Every row gives one point. The last column is the point's height on a tilted bowl or saddle (a function of degree 2), plus a little noise. Count its main directions that bend up, bend down and stay straight.

Points (17 x 4):
array([[ 0.09, -0.06,  0.02,  0.00],
       [-0.24,  0.10, -0.41, -0.10],
       [ 0.51,  0.04, -0.19,  0.12],
       [ 0.05, -0.29,  0.54, -0.38],
       [ 0.31, -0.04, -0.26,  0.12],
       [ 0.20, -0.03, -0.61,  0.10],
       [ 0.44,  0.36,  0.22, -0.35],
       [-0.75,  0.26,  0.60,  0.88],
       [-0.92,  0.10,  0.36,  0.81],
       [ 0.11, -0.72,  0.07, -0.51],
       [-0.88, -0.07, -0.19,  0.02],
       [ 0.67,  0.04,  0.33, -0.47],
       [-0.51, -0.48,  0.69, -0.14],
       [ 0.15, -0.22, -0.12,  0.00],
       [-0.22,  0.28,  0.15,  0.13],
       [ 0.21, -0.05, -0.10,  0.05],
       [ 0.14,  0.84, -0.06, -0.56]])
Directions: 1 up, 2 down, 0 straight

Points, 27 rows:
array([[ 0.05, -0.98,  0.16, -0.02, -0.41],
       [-0.36,  0.24,  0.01, -0.30,  0.04],
       [-0.15, -0.55,  0.25, -0.58, -0.50],
       [ 0.09,  0.64,  0.41,  0.76, -0.73],
       [-0.08,  0.06,  0.06, -0.20,  0.08],
       [ 0.00,  0.60, -0.15, -0.48,  0.03],
       [ 0.25, -0.11,  0.18, -0.86, -0.52],
       [-0.13,  0.58, -0.50,  0.60, -0.44],
       [ 0.06,  0.38,  0.18,  0.76, -0.55],
       [ 0.00, -0.24,  0.31,  0.66, -0.26],
       [-0.37,  0.07,  0.14, -0.90, -0.70],
       [ 0.51,  0.70, -0.04,  0.04,  0.31],
       [ 0.17, -0.28,  0.01,  0.09,  0.08],
       [ 0.24, -0.27,  0.13,  0.05,  0.15],
       [ 0.17,  0.21,  0.47, -0.43, -0.07],
       [-0.51,  0.23, -0.79, -0.08,  0.41],
       [-0.31,  0.32, -0.24, -0.11,  0.18],
       [ 0.39,  0.28, -0.07,  0.85, -0.56],
       [-0.47, -0.64,  0.58,  0.00, -0.13],
       [-0.56,  0.35,  0.77, -0.06, -0.51],
       [-0.09,  0.19, -0.15,  0.02,  0.14],
       [-0.08, -0.38,  0.20, -0.65, -0.47],
       [-0.13,  0.13,  0.41, -0.61, -0.40],
       [ 0.08, -0.23, -0.33, -0.06,  0.00],
       [-0.21,  0.03,  0.01, -0.07,  0.10],
       [ 0.18, -0.16, -0.38,  0.25, -0.08],
       [-0.23,  0.62,  0.59,  0.55, -0.71]])
Directions: 1 up, 2 down, 1 straight
